Each wall is flat, endless, passes through zero and stands at right angles to its row. A trip goes straight from one point to another. List the walls that it crosses, first one first.

Walls:
(1): [-1.15  0.16]
(2): [-0.12 -1.12]
(3): [-0.74 -0.82]
(4): [-1.85  0.79]
(5): [-1.14  1.25]
(6): [2.46 1.72]
Trips:
[0.43 0.20] to [0.36 1.26] => 5, 4
[ 0.30 -1.86] to [-1.62 -0.36] => 1, 4, 5
[ 1.71 -1.26] to [0.78 1.13] => 2, 5

Walls:
(1): [-2.01 -0.26 -1.30  0.15 -0.87  0.46  0.33 -0.40]
(2): [-1.59  0.81  0.42  0.30 -0.59 -0.99  0.76 -1.32]
(3): [ 0.78 -0.22  0.28 -1.27 -0.30 -0.93 -0.59  3.39]
(4): [ 0.49 -2.07 -2.05  2.55 -1.37  0.82  0.15 -1.06]
(5): [-1.01  1.61  1.64  1.08 -0.06  0.74  0.06 -0.43]
Trips:
[ 1.34 -0.15  1.01  1.78 -1.47  1.62  4.39 -0.21] to [ 0.93  0.35  0.40 -1.48 -1.08  0.93 -1.46  0.74] => 2, 3, 4, 5
[-1.62  1.55  1.08 -1.04  1.42 -0.47 -2.41 -0.55] to [ 0.50  0.01 -0.55 -1.31  0.79 -3.44 -1.68 -0.77] => 3, 5
[ 0.59  0.28 -1.07  1.19  2.71  0.23  2.87 -1.42] to [-0.96  0.14  1.70 -0.60 -2.24 -2.33 -0.37 -2.16] => 1, 4

Walls:
(1): [ 3.20  0.77 -1.60 -0.15 -0.69 -0.05  2.44 -1.25  1.64  0.41 -3.85  0.94
  2.20 -1.20]
(2): [ 0.96  0.74 -0.04  1.18 -0.96 -0.65 -1.59 -0.24  1.47  0.01 -1.65  0.40
 -1.67 -2.36]
(3): [ 1.78 -2.22 -2.37 -0.79 -0.51  0.34  1.46  0.66 -1.48  0.09 -0.45 -0.59
 -2.28  3.86]
(4): [-1.46 -0.49  1.28  1.68  0.56  0.30  1.06  0.42  3.05  2.05 -1.06 -1.17
  3.10  0.70]
Trips:
[ 0.19 -0.74  0.63 -1.47 -0.26  0.83 -1.08  1.68  0.69  1.61  0.08  0.85
 -1.80 -2.03] to [ 0.42 -2.16 -1.06 -1.21 -0.02  0.10  0.32 -1.17 -0.24 -1.01 -0.48 -2.21
  1.08  0.71] => 3, 1, 2, 4
[ 1.06  0.15 -0.83  0.61 -1.69  0.21  1.17 -0.50 -2.95 -1.81  0.02  1.65
  0.06 -0.39] to [-1.76 -0.75  0.31 -1.41  0.61 -2.44 -0.58 -2.13 -3.76  0.06  1.10 -0.21
 -1.01  0.15] => 1
[-2.08 -1.01  0.19 -0.21 -0.76  2.37 -1.30 -1.92  0.34  1.41  3.17 -2.25
  1.15 -0.81] to [-2.89  0.02 -0.13 -0.32  1.45 -0.92 -0.07 -1.14 -1.44 -0.41 -0.08  1.69
 -0.53 -2.33] => 4, 2
[ 1.65  1.17 -2.42  0.46  1.89 -0.49  0.10  2.38  1.90  0.73  0.26  0.80
 -3.79  1.66] to [-0.76  0.17  0.98  1.01  0.16 -1.07 -1.05  1.76  0.43  1.65 -1.40 -0.73
 -0.57  0.70] => 4, 3
[-0.48  0.86 -0.27  0.36 -0.43 -0.29 -3.50 -1.07  0.97  1.24  0.46 -0.24
 -0.10  1.74] to [-1.91  1.73 -2.10  0.54  1.71 -0.68 -2.08 -0.30 -4.13  0.99  1.07  0.93
 -0.34 -0.48] => 4, 2
[ 1.54 -1.10 -0.60  2.46 -0.43  0.42 -0.69 -1.02  4.35 -0.65 -0.24  2.48
 -0.91 -0.65] to [-0.21  1.03 -0.71 -2.05  1.45 -0.31  1.80  1.71 -0.52 -0.23  0.37 -2.03
 -2.00 -1.27] => 4, 3, 1, 2
[-0.15 -1.77 -1.22  1.38 -0.48 -0.53  1.20 -1.02  1.39  0.43  0.57  1.74
  1.15  2.30] to [ 0.01  0.82 -1.42 -0.97 -1.45  0.55  1.96  1.91  0.83  0.32 -0.68  1.11
  1.85 -3.06] => 3, 2
[-2.20  0.69  1.08 -1.13  2.51 -1.05  0.39  0.55  2.45  0.50  2.20 -0.99
 -0.36 -0.22] to [-0.66 -0.53  1.98  0.50 -1.63  0.81 -0.28 -1.39 -2.10 -1.98  0.79 -1.70
  0.88 -1.36] => 4

Walls:
(1): [ 1.03 -1.25 -0.82 -0.08 -0.56  0.05  1.77  1.95  0.22  0.65  0.96 -0.09
 -0.55 -0.22 -1.04  0.66  1.39 -2.09  2.05  1.46 -1.79  1.00 -1.32 -1.61
 -0.78 -0.36  1.59  0.24  1.23 -0.50  1.20  1.20]
(2): [-0.16 -4.17 -0.57 -0.84  1.53  1.16 -0.96  1.05  1.50  2.22 -2.23  0.33
 -3.79  2.06  0.32 -1.39  0.95  2.10  0.63  0.99 -0.37  0.20 -1.51 -0.38
 -1.86 -1.25  0.12  3.01  1.27 -0.22 -2.71  0.64]
(3): [-2.76  0.92 -1.75  0.93  0.13  1.06 -0.70 -0.50  0.72 -0.25  1.36 -0.82
 -0.79 -0.33  2.39  1.42  0.83 -0.96  1.30  1.86 -0.52 -2.52 -1.78  1.28
  1.58 -2.34 -1.00 -0.66 -0.36  0.23 -0.21 -2.25]
(4): [-2.15  0.48 -3.27  0.83  2.95 -1.16  0.76 -0.17  1.38  1.01  0.03 -2.86
  0.28 -2.64 -0.89 -2.31  0.79  0.77 -1.03  1.93  0.22 -0.92 -1.05 -1.18
  1.06  1.08  1.54 -0.22  0.11 -1.48  0.68 -1.14]
Trips:
[-2.60  0.49 -1.04 -1.02  0.52 -0.23  1.14 -2.63  0.34 -0.72  0.78 -1.04
  1.20 -1.09 -0.82 -1.48  0.95 -0.50  1.21  0.81  0.03 -2.03  0.55  2.91
  0.07 -1.59 -0.97  0.12 -2.08  1.80 -1.13 -1.45] to [ 0.35  0.63 -0.25  3.51 -0.15  1.15  2.52  1.54 -0.17 -2.51 -0.21  0.17
  0.24  0.14 -1.96 -0.75  1.50  0.78 -0.99  2.25  0.62 -2.52  0.05 -0.66
  0.44 -1.42  0.01  1.39 -2.61 -0.29  2.48 -0.35] => 1
[-0.49 -0.05 -1.85  1.18  1.51  0.46  0.86 -1.25 -2.86 -0.63  0.51 -0.07
  0.95 -0.36  1.35 -0.83 -2.32 -0.71  0.53 -3.11  0.65  0.75  0.25 -0.47
 -0.70  0.89  0.99 -1.18  1.31  1.24 -0.23 -1.62] to [-0.70  0.83 -2.43  0.90 -1.35  0.14  2.91 -0.16 -1.30 -2.79 -1.06  1.03
  1.84  1.01  2.30  3.10 -0.95 -1.27 -0.15 -2.03  1.58 -0.23  0.76  0.96
 -3.94  1.23  1.82  2.59  0.19  3.11 -1.71  0.55] => 4
[ 0.48  0.91  1.48 -1.40  0.37 -1.11 -0.06 -0.79  0.02 -0.27  0.85  0.96
 -0.34 -0.12 -0.02  2.30 -2.05  0.88  0.51  2.03  0.21 -0.33  0.34  2.16
  1.25  0.60  0.02  0.55  1.34  1.67 -1.81  1.29] to [ 1.71 -1.22  2.22  0.28  0.56 -0.30 -0.91  0.89  0.80 -0.87  0.31 -1.61
 -1.72  0.37 -1.27  0.23 -0.28 -2.29 -0.90  1.10  1.75 -0.09  3.89  0.61
  0.16  0.27 -1.18 -0.93 -1.99 -2.06  1.20  1.05] => 3

Walls:
(1): [ 0.90  1.60 -1.82  0.22  0.29  1.13  1.94  2.91  0.06 -1.25 -2.07  0.20
  1.65  0.30  1.07  1.16 -0.30 -0.41 -1.31  0.11  2.35  0.89 -1.33 -0.30
  2.04 -2.32  0.76 -0.94 -0.75 -0.57  1.28  0.08  1.06  0.00  2.11 -0.39
 -1.93  1.82 -0.26  0.96 -1.74 -1.16 -1.40  1.17 -1.85 -2.71  0.30  0.39]
(2): [ 0.55  0.46  1.09 -0.08 -0.22 -1.43  1.25 -1.45  0.62  3.16  0.10 -0.76
  0.26 -0.55  0.64 -3.29 -2.98  0.99 -1.96 -1.40  0.34 -1.02 -0.37  0.06
  0.16  0.02 -1.27  2.12 -0.24 -0.07 -1.76 -1.22 -1.03 -0.53 -0.21 -0.93
  0.79 -2.18 -1.53 -0.51 -0.22  1.71 -2.69  1.22 -0.77 -1.33 -1.67  0.31]
(3): [-0.24  0.37  0.87 -4.12 -2.14 -1.14  1.80 -0.43 -0.88  0.13  1.85  0.73
 -0.17 -0.87 -0.33  0.79  0.85  1.82  0.62  1.57 -0.66 -1.69  1.89  1.61
 -0.21  2.25 -1.24  1.33  0.69 -0.85 -0.23 -0.39 -1.11  1.75 -0.15 -1.47
  0.41  0.86 -1.78  0.95 -0.92  0.03 -2.42  1.65 -0.17  0.70  1.75  0.15]
(4): [-0.76  1.75  1.15 -0.44 -1.04 -1.36  0.95 -1.72  0.11  0.81  0.25  0.26
 -2.02  1.43 -0.52  2.59 -3.53 -1.96  2.22  0.32 -1.16 -0.75 -0.27  0.58
 -0.51  2.16 -1.17  0.54  0.50 -1.44  2.72 -0.59 -1.95 -1.07 -1.16  2.09
  1.16  3.67  0.98 -0.36  1.27 -2.49 -1.20 -0.30 -0.19 -0.54  1.47 -0.91]
(5): [-1.07 -0.43  1.78 -2.62  2.59  0.13  2.01  1.93  0.64  1.87  1.29  3.28
 -2.31 -3.15  2.66 -3.43 -2.81  0.29  0.93 -3.03 -0.51  0.20 -0.12 -2.69
 -3.55  0.81  0.55 -0.43  0.31  0.95 -1.49 -1.17 -1.08 -0.61  1.54  2.75
 -2.70 -0.35 -2.24  2.01 -0.60 -0.16 -0.63 -0.72 -0.41 -1.57  0.20  0.72]
(6): [ 0.88 -2.40 -1.73 -0.64  2.17  0.52  1.46 -2.17 -0.42 -2.02  0.62 -1.48
  2.73 -0.39  0.33 -0.62 -2.15  0.79 -1.67 -3.18  1.26 -0.04 -0.87  1.93
 -0.31 -0.62 -0.99 -1.20 -2.30  0.39  2.19  1.29 -0.95  0.70  0.78 -0.40
  0.17  1.99  0.59 -0.32  0.70  0.76  1.10  1.11 -0.19  0.55  0.95  0.55]
(7): [-0.81 -1.04 -0.74 -0.28  0.14 -1.61  0.77 -0.58  0.03  0.76  0.22 -0.12
 -0.13  1.01  4.14  1.17 -1.26  0.79  0.11 -1.90 -1.26  0.80 -1.22  0.40
 -2.06 -0.81 -1.69 -0.42  1.31  0.35  0.75 -0.56  0.60 -2.19 -2.42 -0.75
 -1.07 -1.48  1.19  1.57  0.50  0.80 -0.92  0.33  0.25  0.20  1.20  1.75]
Trips:
[ 0.98  0.99 -0.61 -3.22 -0.94  0.06 -0.29 -0.17 -1.05  2.23 -0.56 -1.01
  0.63 -0.90 -0.02  2.51  2.59 -1.96  1.42  0.44 -2.14 -0.64 -0.25  0.35
  0.47 -0.77 -1.13 -0.76 -0.73  2.57 -2.19  0.52 -1.05 -0.91  1.37  0.52
  0.35 -0.86 -0.26 -0.12 -0.99  1.35  0.13 -0.36  1.88 -1.74  2.97 -1.79] to [-2.69  0.77 -0.50 -0.04 -0.81 -0.16  0.35 -3.03 -1.83  1.35 -0.52 -0.85
 -1.67 -0.84  2.12  2.19 -1.15  2.34 -0.66  1.91 -0.59  0.61  1.39 -1.40
  1.76 -0.50  0.41  0.54 -0.95 -0.73 -0.39  1.53  1.43  2.78  2.80  0.18
 -0.49 -1.83 -0.61  1.46  0.14 -0.58  0.75 -0.52 -0.64 -0.25 -2.02 -1.27] => 2, 1
[-0.97  1.61 -0.92 -1.21  1.33 -2.18 -1.96 -0.31  0.41 -1.05  0.81 -1.97
 -0.08  0.29 -2.39  0.63 -1.76  1.31  0.67 -0.60  1.34  1.24 -0.43  2.09
  1.24  0.24 -0.13 -0.91 -0.01 -0.19  3.20  2.02  1.71  0.56  1.71 -0.28
 -0.05  0.18 -2.30 -1.37 -0.20 -0.74 -0.33 -1.25 -0.36  1.75  0.14 -0.34] to [-0.57 -2.24 -0.76  1.42 -0.37  0.23  1.70  0.02 -2.32 -0.75  0.24 -2.12
  0.91 -0.12 -0.23 -1.49  3.00  0.52  0.54 -1.30  0.87 -0.69  1.88  0.77
  1.31  1.01  3.16 -0.19  0.10 -4.39 -2.22  0.27  2.39  0.48  0.75  0.66
  1.89 -0.68 -2.41  2.42  1.12 -2.66 -0.92 -0.23 -2.77 -0.71  1.21 -1.12] => 4, 6
[ 0.65 -0.83  2.56  0.31  0.53  3.36  1.54 -0.70 -1.56 -0.21 -1.66  1.84
  0.88  2.60 -0.68  0.15 -0.14  1.37  0.37  3.01 -0.16 -2.62  1.61 -2.58
  1.12  0.99  0.19 -0.26 -1.43 -0.83  0.46 -0.22 -0.04  1.36 -0.66  1.28
  2.83  1.28 -0.86 -0.37 -1.94  0.96  1.45 -1.70  1.21  0.03  1.93 -1.58] to [ 0.97  0.78  1.83 -0.10  1.85  0.24 -2.20  0.22  1.03 -0.09  0.97  2.27
 -0.21 -0.26  1.58 -0.89 -1.54  0.65 -0.26 -0.27 -1.59  0.16 -3.68 -0.23
 -0.20 -0.67 -0.43  2.59  0.99  0.39  0.78  2.12  2.12 -2.22  0.78 -1.10
  0.12 -2.74  2.72 -0.55  0.30 -1.23  2.53 -0.32 -2.68 -0.89 -1.46 -1.48] => 3, 5, 4, 2, 7
[-0.27 -0.48 -1.37 -0.04 -2.59  1.77  0.24  0.24 -0.81  1.66  1.90  0.52
 -0.39 -0.97  0.17 -1.28  1.89 -0.76 -0.18 -2.43  1.00 -0.10 -0.40  2.22
  1.70 -2.89 -0.05 -0.83 -0.03  0.68 -2.09  1.50  2.03  1.85  0.23 -0.43
  0.92  0.56 -0.90 -2.27 -0.79 -0.85  0.56 -1.59  0.73  0.92 -0.55  1.55] to [ 0.12 -0.82  2.99  0.15 -2.14  2.04  1.26 -1.79 -1.86 -1.49 -0.70  1.46
 -2.03 -0.06  2.16  0.48  0.48  2.49  0.10 -0.78 -1.59  0.40 -2.70  1.57
  1.91  1.12 -2.07 -0.72 -1.30  1.75  1.06 -1.22  1.57 -1.07  0.86  0.37
  2.61 -0.87  0.81 -0.43 -2.94 -1.65  2.57 -0.31  1.82 -1.70 -3.24  2.07] => 1, 7

Walls:
(1): [ 0.33  1.45 -0.84 -0.61 -2.55 -1.82 -0.26  0.54  1.57 -1.82 -1.79  1.17
  1.24  1.05 -2.26  1.64  1.32 -1.21  1.77  0.97 -0.48 -0.79  0.80  0.84
 -2.43 -0.82  4.91 -2.27 -0.39  1.59 -3.26 -0.67 -0.20 -1.72  0.77  3.73
 -0.88  1.28  0.77 -2.23  0.87 -0.87  0.67  1.82  0.89  1.82 -0.62 -2.20]
(2): [-3.16 -0.37 -1.21  2.42  2.55 -2.37  1.84 -0.80  1.73 -1.66 -0.28  2.43
 -2.13 -1.38  1.07 -1.50  0.05 -0.04 -3.07  0.78 -1.06  0.48  0.60  0.67
 -0.28  1.36 -1.87 -0.48 -0.13  0.69 -3.04  0.46  0.21 -0.02 -0.52  1.47
  1.96  0.73 -3.18  0.50 -1.96 -0.70 -1.59  0.22 -1.48 -0.35  0.68 -2.37]
(3): [-0.36  0.90  0.19  2.57 -0.04  1.92  0.09 -0.99 -0.22  1.01  0.74 -1.37
 -0.16  0.79 -0.95 -1.66 -1.17  2.41 -0.52 -1.08 -0.48 -1.51  0.37  1.29
  3.71 -0.11  0.24 -3.29 -0.40  0.39  0.78  0.60 -0.52  1.01 -1.98 -1.06
  0.44  1.54 -1.30 -0.43  1.00  0.87  2.74 -1.58  1.32  0.74  1.20 -1.37]
(4): [ 1.17 -0.05 -0.36  2.95 -0.08 -1.32 -2.01  1.03 -2.15 -0.30  2.16 -2.51
  1.37 -1.14 -1.20  1.54  1.55  0.72 -1.16  1.59  1.34  1.16 -1.60 -0.28
 -1.29  0.87  2.07  0.69  0.58  1.64  0.35 -0.82 -0.97 -0.03 -0.12  0.23
  1.71  3.47 -0.18  2.20 -1.10  1.47 -0.58  0.99  2.29 -1.26  0.16 -3.71]
(5): [-0.41 -0.28  0.24 -0.99  0.74  0.12 -0.44 -0.12 -1.58 -0.73 -1.40  0.62
 -0.49  1.35 -1.47  0.42  0.07 -1.18 -0.14  2.24  0.40  1.53 -2.58  0.17
 -0.17  0.22  0.38  0.72 -1.75  0.79 -1.06 -1.28  0.36  1.61  0.57  0.08
  0.47  0.24 -0.64  2.76 -1.94 -0.75  3.83  0.59 -0.47 -0.28 -1.90 -0.59]
(6): [-1.57  1.16 -0.51 -0.11 -1.70 -2.74  0.92 -0.22 -0.10 -0.23 -1.92 -1.66
  0.63  1.20  0.78 -2.19  1.76 -1.73 -0.45  1.70 -1.84  1.68 -1.47 -1.28
 -0.19  1.96 -0.72 -0.72 -1.60 -0.73  0.14  2.31  0.66  1.72 -2.77  0.39
 -1.74 -0.29 -1.35 -0.02  0.99  0.88  0.65  1.94  0.91  2.22  1.95 -1.26]
(7): [ 0.66  1.57 -0.62  2.92 -0.09  1.70  1.54  1.40 -0.11 -1.32 -2.28  1.26
 -0.72 -0.16  2.97 -1.75 -1.10 -1.35 -2.26  1.53 -1.35 -1.33  0.63 -0.29
  0.63  0.64 -1.41  0.98 -1.55  1.75 -1.08 -0.45 -0.23  1.46 -0.11 -3.26
 -1.84  0.23  1.57 -0.47  1.14 -1.38 -2.19 -1.40 -1.35  0.41 -1.50 -0.31]
Trips:
[-0.19 -0.95  0.36 -1.16 -1.22  0.81 -0.19  3.54  0.33  1.45 -2.21 -0.71
 -0.05  0.17  0.41  1.22 -0.48  2.39  1.65 -0.07  1.02  1.42  0.04  0.05
 -0.94  1.28  0.26  0.62 -0.30 -0.01  0.18  0.56 -0.92  1.48  0.64 -1.38
  0.43  0.82  0.95 -0.81 -1.24  0.13 -1.50 -1.21 -1.56 -2.70 -0.83 -1.43] to [-0.52  0.30 -2.58 -2.08  0.46  1.52 -2.61 -2.43 -1.28 -0.75 -1.95  2.32
  1.86 -0.79 -0.16 -0.14  0.23 -0.66 -1.24 -0.55  0.88 -0.30  0.89 -1.32
 -1.38  0.09  1.86  2.02  2.41 -1.86  1.54 -1.58 -0.85 -1.87 -1.03 -2.10
 -1.70  0.19  3.41 -0.61 -0.73  0.28  0.43 -0.60 -0.23  0.54  0.62  0.63] => 5, 4, 1
[ 0.50  2.58 -0.11  0.71 -0.91  0.98 -0.38  1.03  0.10 -0.82  0.45  2.78
  0.10  0.76  1.49  0.26  1.19 -2.64 -0.23 -0.65  1.04 -1.47  0.47  1.58
 -4.66  2.08  0.39  0.53 -3.16 -2.34  1.98 -0.82  0.16  0.16  0.03 -0.14
 -0.52  2.23  1.08 -2.22 -0.28 -0.48  0.31 -0.50 -1.32  0.40 -1.44  1.72] to [ 0.53  2.56  1.96 -3.14 -1.82  0.38 -0.25 -0.67  0.41  0.69  0.47 -0.25
  0.33 -0.49  1.06  1.87  2.64 -0.82 -1.07 -0.57  1.13 -0.32  0.64  0.88
 -2.70 -1.53  3.41  0.73  1.09  0.40 -1.05 -0.87  0.62 -1.71 -0.13 -1.22
 -3.11  0.16  0.25 -0.47  0.75 -2.21 -0.96 -2.10  0.88  2.59 -0.83 -1.14] => none
[ 0.46  2.04 -0.35  1.79  0.35 -0.34 -0.92  1.11  1.90  1.82  0.38 -0.46
  1.39 -0.55 -0.79  0.53  2.03  3.72  0.76 -0.71  1.18  0.15 -0.39 -0.15
  1.23  0.48 -0.46  1.66 -0.08 -1.45 -1.03  0.13  0.72 -1.29  0.72  1.38
 -1.98  1.37 -1.00 -0.73 -0.33 -0.77 -1.06  1.30  2.85 -2.35  1.15 -0.26] to [ 1.53 -2.32  0.18 -2.36 -2.23  1.12  0.83  0.94  1.69  0.92  0.86 -1.79
  0.97 -1.35  1.19 -0.86  0.94 -2.01  0.61 -0.89  2.71  0.17  1.06  2.12
 -2.73 -0.39 -3.31  1.03  0.20 -1.19  0.49  1.20  0.52  1.69 -3.12  0.52
 -0.17  0.44 -2.03 -0.58 -0.29 -0.10 -1.14  0.65 -0.90  4.69  0.29 -1.67] => 6, 3, 1, 4
[ 2.87  1.07  2.51  0.85  0.51 -0.84  2.73  1.50  0.78  0.05  1.93  2.32
 -0.41 -2.53  0.28 -2.11 -1.74  3.22 -0.65  1.05 -1.65  2.48 -1.05  1.94
 -3.48  1.35  0.99 -0.91 -1.70  0.46  0.84  0.46  0.35 -0.84  2.05 -1.16
 -1.25 -1.43 -0.53 -0.26  1.05 -2.35  0.72 -0.90 -0.11 -0.98 -0.73  1.30] to [-0.35 -0.03 -0.93  0.47  0.27 -1.25  0.38 -1.28 -0.51  1.93  1.48  1.81
  2.87  0.28 -0.75 -2.77  0.29  1.15 -0.88  2.09 -1.83 -1.09 -3.57  2.13
  0.11 -0.46  3.38  0.65  2.33 -0.53 -2.06  0.43 -1.98 -2.17 -1.37  0.06
  0.57  0.49  0.62  0.54  0.20  0.04  1.26 -0.30 -0.39 -1.81  0.87 -0.19] => 5, 1, 4, 3, 7, 6
[ 0.52 -1.43  1.32 -0.38  1.43  1.76  0.92 -3.11  1.57  0.40  0.22  0.83
 -2.31 -1.93 -0.95 -1.25  1.26  1.20  2.71 -0.52  1.88 -0.91  0.88 -0.87
 -2.39  0.31 -1.09  1.07  1.52 -1.38  0.52  1.02 -0.11  1.14 -3.36 -0.33
 -1.33  2.09  0.51 -1.25 -2.32  1.61  0.06 -0.50  0.60 -2.05 -1.90  1.06] to [-1.92  1.94  2.07 -0.21  0.65 -2.08  0.29 -1.83  0.62  0.99  0.24 -1.37
  1.51 -0.26 -0.70  0.30 -0.65  0.52  1.73  0.21 -2.11  0.98  0.61 -0.79
 -0.18  0.31  0.30  0.76 -1.14 -0.36 -0.37 -0.53 -1.00  0.68  0.02 -1.05
 -1.46 -0.22 -1.15  0.82  0.88  1.03 -0.47 -0.21 -0.12  1.08 -0.75  2.65] => 6

Walls:
(1): [-0.07 -1.05  1.39  0.97  0.29 -0.32 -2.89  1.63 -1.04 -1.63  1.06 -0.48
 -0.69 -1.34  0.33  2.33 -1.48  0.17 -2.08  1.15 -2.48 -2.89  1.88 -0.38
  0.07 -0.39  2.89 -2.07  1.81  0.49  1.06 -2.00  0.99 -1.40 -1.55 -3.54
  0.84 -1.93 -0.36  0.57 -0.57  2.40  0.43 -1.18 -1.40 -1.41  2.40 -0.45]
(2): [-0.20 -2.16 -0.98  0.50 -0.47 -1.27  0.11 -1.08 -1.62  2.06  0.01  1.27
  0.76 -1.05 -1.61 -0.89 -0.28 -1.29  1.34 -1.17 -0.18 -0.27  1.86  0.48
  0.76  0.62  0.42 -1.15  0.40 -0.92 -0.87 -0.98  1.63 -1.06  2.38  0.89
  2.58 -0.86 -1.93  0.69 -2.58  1.11 -1.85  1.55  1.56  0.38 -1.47  0.71]
(3): [-2.59  1.45 -0.25  1.71  2.51  0.42  0.31 -2.28 -0.22 -2.89 -2.98  0.38
 -1.62 -2.95 -0.51 -1.87 -2.73 -0.78 -0.64 -2.46 -0.38  0.84  1.26  1.28
  0.14  0.99  2.44 -1.91 -0.69 -0.24  0.44  1.50 -2.98 -1.78  0.32  0.56
 -2.00  3.58  2.06 -0.05  1.48  2.29 -2.35 -2.01  0.55 -0.83 -2.92  2.21]
(4): [-0.42  1.82 -1.27 -0.25  0.45  0.29  1.01 -0.93  2.66 -3.68  0.07  0.79
  1.43 -0.56 -1.80  0.98  0.89  0.95 -0.55 -0.24  2.67 -0.63  1.07  0.49
 -0.05 -0.51  0.73 -0.13  0.24 -3.89  1.88  2.08  0.99  1.65 -0.12  3.42
  0.06 -1.57  0.57  0.30 -0.10 -0.32 -0.05  1.70 -0.09  1.54 -1.07 -1.52]
(5): [-0.94 -1.08  1.77  2.03  1.61  1.53 -1.65 -2.28 -0.49 -1.69 -0.99  0.03
  3.04 -0.65 -0.46 -1.55 -0.26  0.93  0.26 -1.15  0.95  1.67 -0.39 -1.88
  0.77 -0.99 -0.38 -0.80 -0.81 -0.22 -0.90  0.22  0.12 -1.53  0.25 -0.12
 -1.41  0.69 -0.29 -2.33 -0.83  2.47 -3.84  0.47 -0.94  0.74  0.82  1.65]
(6): [ 0.17 -0.02 -2.65 -0.97 -1.24 -0.29  2.26 -0.88 -0.38  2.44 -0.95 -0.02
 -0.32 -0.63  1.11  0.36 -0.04 -0.77  0.79 -1.37 -2.32 -2.52 -1.18  2.28
  0.00  2.35  2.48  1.35 -1.27  1.24 -0.28 -1.42  0.86  0.18 -0.77 -1.39
 -0.96 -1.31 -0.67 -0.01  1.72  1.65  0.20  1.98 -0.34 -1.28 -1.00 -1.05]
Trips:
[ 0.97  0.24 -2.06 -2.12  1.81 -1.17 -0.74  0.81 -0.21 -0.38  1.24 -1.99
  0.33 -0.03 -0.45  2.89  1.04  1.53 -2.24  1.80 -1.47  0.59 -3.66 -0.69
  0.95 -0.47  3.55  0.50 -1.47  0.59  1.26  0.14  0.41 -1.77  2.65 -0.48
  1.80 -0.94 -2.13  3.21  2.04  0.44  0.84 -0.85  1.12 -1.28 -1.67  1.75] to [-0.62  1.97 -0.62  1.96  0.18 -1.77  2.59  3.11 -2.25 -0.06  0.39  1.44
 -2.86  1.29 -1.15 -0.81  0.66 -0.70 -0.66 -0.88  3.23 -2.51  0.69 -0.62
  0.53 -0.47 -0.77 -1.41  1.13  1.52  0.42 -0.45  1.86 -0.20 -0.16  0.51
 -4.36 -0.05  0.55 -0.50  1.86 -0.02 -0.05 -0.80 -1.40 -1.75 -0.77  1.01] => 3
[ 0.45  1.17  0.51 -0.15 -1.20  2.00  0.75  2.15  0.33  1.39 -0.98  0.24
 -0.44 -0.43 -0.39  0.99  0.15  1.50  1.95 -1.42 -1.26  0.11 -0.98  1.28
  0.53  0.64  2.22 -0.04  0.06 -0.64 -0.09 -1.00  0.54  0.26  2.22 -2.01
  1.51  1.02 -0.76 -0.17  0.35  0.96 -0.92  1.20  0.15 -0.99  3.62  3.67] to [-0.16 -1.52 -0.71 -0.77  1.16  1.08 -1.11 -0.93 -0.62 -0.26 -1.92  0.15
 -0.99 -0.71 -0.27  2.37 -1.07  1.67  0.37  0.49  0.12 -0.51  2.23 -0.95
 -3.13  2.29  0.19 -2.69  1.11 -0.23  0.15 -2.82  1.55  1.43 -1.21 -2.42
  1.14 -0.93 -0.88  0.84  1.81  0.22 -0.66  0.69  0.88 -2.08  2.39 -0.06] => 5
